Rows are points. The points of each table are mixes of a few directions, plus a little noise. Count the directions of each table, and those that both share. Where both have some left over, give the other angles between the two spaces (their principal angles), to ten degrees, smallest first.

First, 5 rows:
0:  21  58
1:   8  21
2:   2   8
3: -17 -45
4: -16 -41
Second:
0:  12  31
1: -20 -51
2: -17 -43
3:  15  38
4:  10  25
Directions: first 1, second 1, shared 1

First:
0:  -9  12 -16  25  -2  -1
1:  48 -28   3  -9  29  28
2: -41  17  13 -17 -26 -29
3:  18  -5 -11  17  13  15
4:  -9  -9  32 -50 -12 -16
5:  -8  14 -21  33  -1   3
Second, 8 rows:
0:  -3 -10  -8   1  -8  -4
1:  18   3 -11   8  60 -23
2: -10  33  24 -30 -54  11
3:   0 -10 -10  -2  10 -20
4:  -2 -17 -24  -4 -11 -27
5:  -5 -17 -16   7 -25   2
6: -11  -6  36   2  52  11
7:   9  20  10  18 -22  52
Directions: first 2, second 4, shared 1; angles 70

First (8 x 9):
0:  40 -20   6 -35 -48  -6   6  33  39
1:  10  -7   2  -9  -9  -3   1   7   7
2:  10   5  -1  -5 -19   6   7  11  18
3:  13   9  -3  -7 -28  11  10  16  27
4: -18 -21   5   5  45 -22 -18 -23 -44
5: -47  60 -17  55  32  36  10 -28 -17
6:   4 -36  10 -15  18 -27 -14  -5 -24
7: -12  10  -3  12  11   5   0  -8  -8
Second, 9 rows:
0: -50  18   6 -16  20   9  18  13  27
1:  -7   1  23  -7  -2  17   3   9  -7
2:  35   3  25  11 -36  13 -17 -24 -31
3:  31   3 -44  20 -18 -29 -17  -6  15
4:   3  19  19   1 -26  21  -8  -5   5
5: -34 -17  13 -16  44   3  30 -23 -15
6: -14  -6 -35  -8  22  -8   1  35  51
7:   5 -10  27  -9  -2  29   1  -9  -7
8:  34 -13 -32  25   0 -55 -11   7 -38
Directions: first 2, second 5, shared 0; angles 30, 50

First (10 x 14):
0: -11 -18  43  -2  30 -20  19 -42  40   3  18 -26  26  16
1: -22  23  -7 -45  29 -13 -29   3 -35 -31  25   9  23 -11
2:  12  -1  -7  32  -8  -3  10  12   2  10  -8  10 -12   2
3:  20 -20  12  52 -16   1  31  -4  35  28 -16  -5 -17  13
4: -18  12  -5 -60   8  10 -28  -7 -23 -23  10  -6  14 -11
5:  11   2 -13  30  -9  -3   6  19  -5   8  -9  14 -13   0
6:  17 -20  11  30 -22  12  23  -7  31  24 -18 -13 -16  10
7:   0   6 -12 -14 -11  11 -11   8 -12  -4  -5   2  -5  -7
8:  -2  24 -27  13  10 -17 -15  33 -40 -14   7  33  -2 -11
9:  -4  -8   6 -34 -12  22  -7 -15   7  -2  -6 -19   2  -1
Second (10 x 14):
0: -26   7  -2  -8 -25  16  -1   8  13 -15   3  29  14   6
1:  30 -12  35 -20  -5 -35  23  -5   0  40 -16  29 -14   2
2: -16   4 -21  -2 -24   4   3   3  20   7   8   7  -5  -6
3: -17  12 -12  11 -12   7 -18  10  17 -30  14  -9  18  -3
4: -24 -43  11 -12 -15 -39  14  -6  14  39 -17  39 -14 -24
5:  -6   8  -3  19  23  11 -23   3 -12 -39   7 -30  21   1
6:  -6  23  -3   6  17 -12 -12 -19 -22  -1  10 -23   0  13
7:  35  14  18  14  59  18 -14  -5 -50 -32  -4 -46  11  19
8:  -9  -2 -32  -3 -15  41  12   7   8   4   3   7 -13   0
9:  40 -10   6  -4  -1 -11  18   5   9  27  -6  -4 -18  -8
Directions: first 3, second 6, shared 0; angles 40, 60, 90

First (10 x 20):
0: -35  12   5   7 -20  -9 -15 -15  -3  10   7   6  -2 -10 -14   1 -13  -7  -5  -1
1: -45  41 -13  -1  25   4 -17   0 -16  -1 -24   7  10  -7  -2   2  -5   8 -20   6
2:  -5  -5  -8  -8  -2 -11  16  11   0  -2 -10   1   8  -3  14   5  -2   5   1   7
3:  16   9  -8   5  15  -3  -3  -7 -16   1 -22  15   0   8  11  32  -7  12  14  13
4:  59 -37   7  -7   7  13  22  16  21 -10  17 -20  -5  11   7 -20  22  -3   7  -9
5:  20  -8  -6   1  -2 -12  11  -1  -7   2 -15  12   1   5  16  28  -9   7  20  13
6:   1 -24   7  -6 -22  -8  17  11  15  -1  18 -12   3  -5   2 -17   5  -9  -1  -8
7:   1  35 -17  -6  60  23  -9  10 -17 -11 -33   1   6   9   7   0  12  19 -14   6
8:  14 -24  12  -2 -18   3  10   5  19  -2  26 -15  -5  -1  -6 -24   9 -13  -2 -13
9: -23   1  23  17 -41  -2 -31 -31   6  16  35   2 -16 -11 -36 -11 -12 -21  -2 -11
Second:
0: -15  18   5   3   2   3  -9  -3   8  -7  -9  28 -11   5 -14   7  -2   2  -8   2
1:  13   1 -14   4   8  12 -10  -7 -11  18  12 -49  21 -15  22 -27  -1  -6  -3 -15
2:  10  -4 -17 -14  17   8   3  -4 -30  18   3 -55  35 -11  18 -22  -1   2   9 -11
3:   8 -20   8   3 -25  -9  11   3  15   0  15   3  -6  -1   2  -2  -1  -7   5  -1
4: -23  38   5  16   4  14 -27 -11  15  -6  -7  32 -15   1 -15  -1  -6  -3 -21  -6
5: -16  17   5   0  16  -1  -4   5  -1 -17 -23  43 -18  15 -17  27   4  12  -5  17
6: -23  16   9  -6   3  -4  -1  -1   3 -12 -17  43 -13  13 -24  18  -2   7  -3   9
7:  -1 -24  11 -14 -34 -15  20  -2   9   4  15   4   6  -1 -10  -3  -6  -7  13  -6
8:  39 -31 -19  -3  28  -2  17  19 -29   5  -2 -55  13  -2  37   2  15  11  16  13
9:   7 -11   7  14 -21  -4   1   1  22  -2  14   8 -15  -3   2  -2   0 -10  -3  -2
Directions: first 4, second 4, shared 1; angles 30, 60, 70

First (8 x 32):
0:   5  18 -14   0  -5  18   4   2 -19  17  11 -23   1  -4  13 -10  18   4   6  12  11   7  20  14   4  -3 -28  -6  26   3  22  -1
1:  -7  -1  11  21  10 -27  16  -2  27  -9   6  13 -12  26 -39  10  -9  33   3  -7  19   6 -21  -1 -10  14  31 -10  15   2 -12  -9
2:   8  -4  -1 -16 -10   1 -27  -2 -14 -12  -4  12  27 -22  10   8   1 -23   7  -4  -9 -16  23   0   2  -4  -9   0 -26   8   7  30
3:  -7 -23  30   5  25 -10  -7   4  11 -17 -21  29 -14   3 -26  13 -13   4  -7 -18   2   6 -41  -4  -2  14  27  17 -15 -18 -16   9
4: -10   2  -2 -15   0  11   7  -2   2   6   1  -5 -14  -1   5   0  -6  -9  -5   4  -4  -3 -13   4  13  -2  -2  -2  -2   2  -2 -16
5:  -4 -12   5   3  13  -5   1 -16   9  -3 -12  11  18  26 -10  15  -7  16  15   4   7  10  22  -4 -13 -10   7  17 -16  12 -14  16
6:  11  10 -13  15 -15   7  17  22  -8  14  11 -32 -25 -19  33 -38  13 -10 -27   1 -19   3 -20 -12   2   1 -12  -7  27 -26   7 -39
7:   4  10 -16 -16 -17   6  -8  -6  -9   2   8  -6  20  -9  16   1   3 -15   8   8  -5 -13  32   3   5 -10 -16 -10  -9  18   9   8
Second, 11 rows:
0: -18  13  22  23 -19  -5  14 -19  10  16  -2  38   5 -13  10  25  30 -27 -25   0  23  28  -3 -25   0 -13 -15  -5   0  13  12  -7
1:   8  -6  -8 -10   8   3  -6   7  -5  -7   1 -15  -2   6  -4 -10 -12  11  10   0  -9 -12   2  11   1   5   6   2   0  -5  -5   2
2:   3  -2  -4  -4   3   1  -3   3  -2  -3   1  -7  -1   2  -1  -4  -5   4   4   0  -4  -5   0   5   0   2   2   1   0  -3  -1   1
3:  21 -15 -24 -27  22   7 -16  21 -13 -19   2 -43  -6  15 -10 -28 -33  30  27   0 -25 -32   3  28   1  14  18   5   0 -14 -12   8
4:   9  -7 -10 -12  10   3  -7   9  -5  -8   1 -19  -3   6  -5 -12 -14  12  11   0 -11 -14   1  12   0   5   7   3   0  -6  -5   3
5:  -8   6  10  10  -8  -2   6  -8   5   7  -1  17   2  -6   5  11  14 -12 -12  -1  10  13  -1 -12   0  -6  -7  -2   0   6   5  -3
6:  17 -12 -19 -21  17   5 -13  17 -10 -15   2 -34  -5  12  -8 -22 -26  24  22   1 -20 -25   4  23   0  11  14   4   1 -11 -11   5
7:  15 -11 -17 -19  15   5 -12  16  -9 -13   2 -30  -5  10  -8 -21 -24  22  20   0 -19 -24   3  21   0  10  13   4   0 -10 -10   5
8:  -7   5   8   9  -7  -3   6  -7   4   6   0  14   1  -5   4   9  11 -10 -10   0   9  10  -1  -9  -1  -4  -6  -2   0   5   4  -3
9: -30  21  33  36 -30  -9  23 -29  17  26  -4  60   9 -21  15  39  45 -41 -40  -1  35  44  -6 -39  -2 -19 -25  -7  -1  19  18 -11
10: -10   6  11  12 -10  -3   8 -10   6   8  -1  19   3  -6   5  13  14 -14 -12   0  11  14  -1 -12   0  -7  -7  -2   0   6   6  -3
Directions: first 6, second 1, shared 0; angles 90
